Rows are points. Before rounding, the points of a table are all equally far from one centre. They may lie mostly on one side of it. Where is the centre, to within rounding?

Points:
20	-36	-64
-5	-37	-58
69	-29	-45
-38	-20	-26
48	-20	-58
86	-31	-21
24	-48	-62
-16	-7	-46
Centre: 22	-32	4

Points (10 x 6):
12	-43	-4	-86	-28	51
99	29	-41	7	-19	-25
2	36	-11	-23	-10	-42
11	60	41	-52	-47	-13
54	-10	-50	-21	-92	20
24	-6	-26	-67	-44	-17
12	1	-16	-59	-58	-19
-45	5	-5	-21	-62	53
65	9	-64	-15	-55	-9
58	-6	-71	-2	-75	49
Centre: 46	7	17	-1	-16	44

Points, 13 rows:
57	3	-14	-15	34	42	-76	-43
59	5	-52	-33	41	20	-78	2
45	4	-66	-22	51	26	-65	-43
-6	26	-53	-45	-4	66	-55	16
-2	24	-90	5	52	17	-35	-9
0	25	-43	-38	-8	32	-75	-47
31	7	7	-33	63	69	-50	-39
22	-4	-50	-41	44	28	-84	-46
10	-1	-54	-15	26	37	-91	-43
82	7	-23	-39	43	20	-21	-34
49	-17	-12	-32	43	74	-53	-38
48	30	-36	-44	30	72	-55	-1
35	7	-55	-47	40	39	11	-57
Centre: 9	-2	-22	-19	25	22	-25	-7

Points:
-8	84	6	-28	-10	43	-2	30	-100	0	-6
-3	53	-40	-59	33	53	32	-12	-57	-13	-14
-5	75	55	-24	-42	57	33	4	-50	-3	-43
44	50	10	-26	-30	29	9	17	-61	18	-63
13	34	14	-34	-27	23	-1	58	-121	5	-4
16	19	55	-80	-8	7	21	-6	-72	4	-60
-2	57	-10	-66	-15	58	-23	-8	-89	-54	-24
27	46	24	-47	33	46	-22	6	-61	-21	-41
0	66	12	-42	10	54	-18	16	-105	-30	1
8	45	28	-59	8	62	19	63	-65	-18	-35
14	24	57	-55	5	56	-23	48	-71	-23	-30
-38	38	17	-46	6	40	-43	34	-95	-28	-18
37	53	53	-28	-40	31	-3	57	-22	-30	-1
28	57	-2	-45	-12	29	-17	62	-75	13	-21
25	25	30	-26	-25	24	0	41	-108	40	-10
Centre: -8	12	10	-41	-28	27	11	3	-46	-10	3

Points, 17 rows:
21	63	-25	-2	-4	11	51	-5	-69	77	22	27
40	51	-75	4	-57	6	-17	-40	-53	-7	19	-45
35	41	-21	28	-70	-47	14	-49	-34	49	86	14
-2	1	-31	42	-38	-38	-52	-27	-75	41	-32	-4
-18	-21	-32	19	-78	-10	-44	-26	-52	31	67	41
34	37	-30	-37	-25	8	43	3	-96	-9	56	-1
20	39	-1	48	-52	-25	40	-25	-77	49	-4	19
57	62	-90	-9	15	-38	-14	-23	-60	21	40	25
29	19	-67	9	-46	-11	-18	-37	-85	71	-17	38
25	38	-22	19	-76	-57	5	-12	-7	83	15	10
47	-5	-49	35	-7	-10	-8	-15	-96	74	14	33
36	13	-46	-27	-74	15	-11	-38	-56	92	31	8
15	2	-48	-65	-13	-23	-14	44	-70	-11	3	3
79	35	-43	16	-35	9	29	-52	-57	54	-2	-32
25	9	-52	14	-52	-23	-39	-38	-66	41	97	24
38	-18	-45	8	-11	15	-24	-46	-89	-7	70	52
-12	-11	-95	62	-51	7	5	-23	-69	19	41	23
Centre: -2	-8	-36	-11	-5	-23	16	-41	-23	22	24	0

Points, 20 rows:
29	-47	-29	4	-11	11	-19	66	-47	-49	-68	-80	-26	-64
0	-8	-38	22	1	-20	-88	28	-67	-73	-63	-55	-25	-14
-20	-9	-17	18	-25	-17	-19	88	-58	-51	-39	-57	-38	-49
-43	-23	-12	18	-38	-26	27	39	-43	-41	-62	-82	-2	-62
30	-31	-28	31	-20	16	28	48	-44	-82	-57	-37	-47	6
-1	-57	-2	16	26	25	-1	58	-38	-32	-90	-26	-42	-59
-34	-36	-9	-32	-35	19	8	60	-48	-43	-61	-78	8	-37
-15	-58	-50	-2	5	2	-5	12	-50	-75	-80	-39	-11	-70
14	-21	-30	-2	2	-11	-29	45	-68	-70	-68	-46	23	-38
12	-24	-72	44	30	12	2	42	-36	-34	-102	-35	-7	-19
33	-60	-13	-34	37	0	14	11	-71	-39	-43	-2	-63	-54
-59	-30	-32	68	-24	55	13	42	-37	-38	-51	-60	-14	-30
7	17	-39	9	16	31	-31	63	-52	-68	-51	-61	-13	11
-3	-36	-22	25	0	-24	-14	29	-25	-51	-118	-17	-51	-39
-26	-52	-21	38	-1	-29	26	37	-70	-53	-68	-69	-32	-35
-11	-13	1	-5	25	7	-19	33	-63	-83	-62	-30	-11	-44
24	-15	-40	44	-25	20	-27	69	-59	-54	-59	-11	0	-20
-6	-63	-50	-50	-29	-24	-34	91	-27	35	-73	-64	5	-6
-38	-11	3	6	8	-20	3	44	-46	-89	-53	-54	0	-39
-60	-10	-42	-16	-13	28	1	37	-66	-47	-58	-57	-40	-37
Centre: -4	-45	-26	7	0	-10	-28	-5	16	5	5	-38	-20	-3
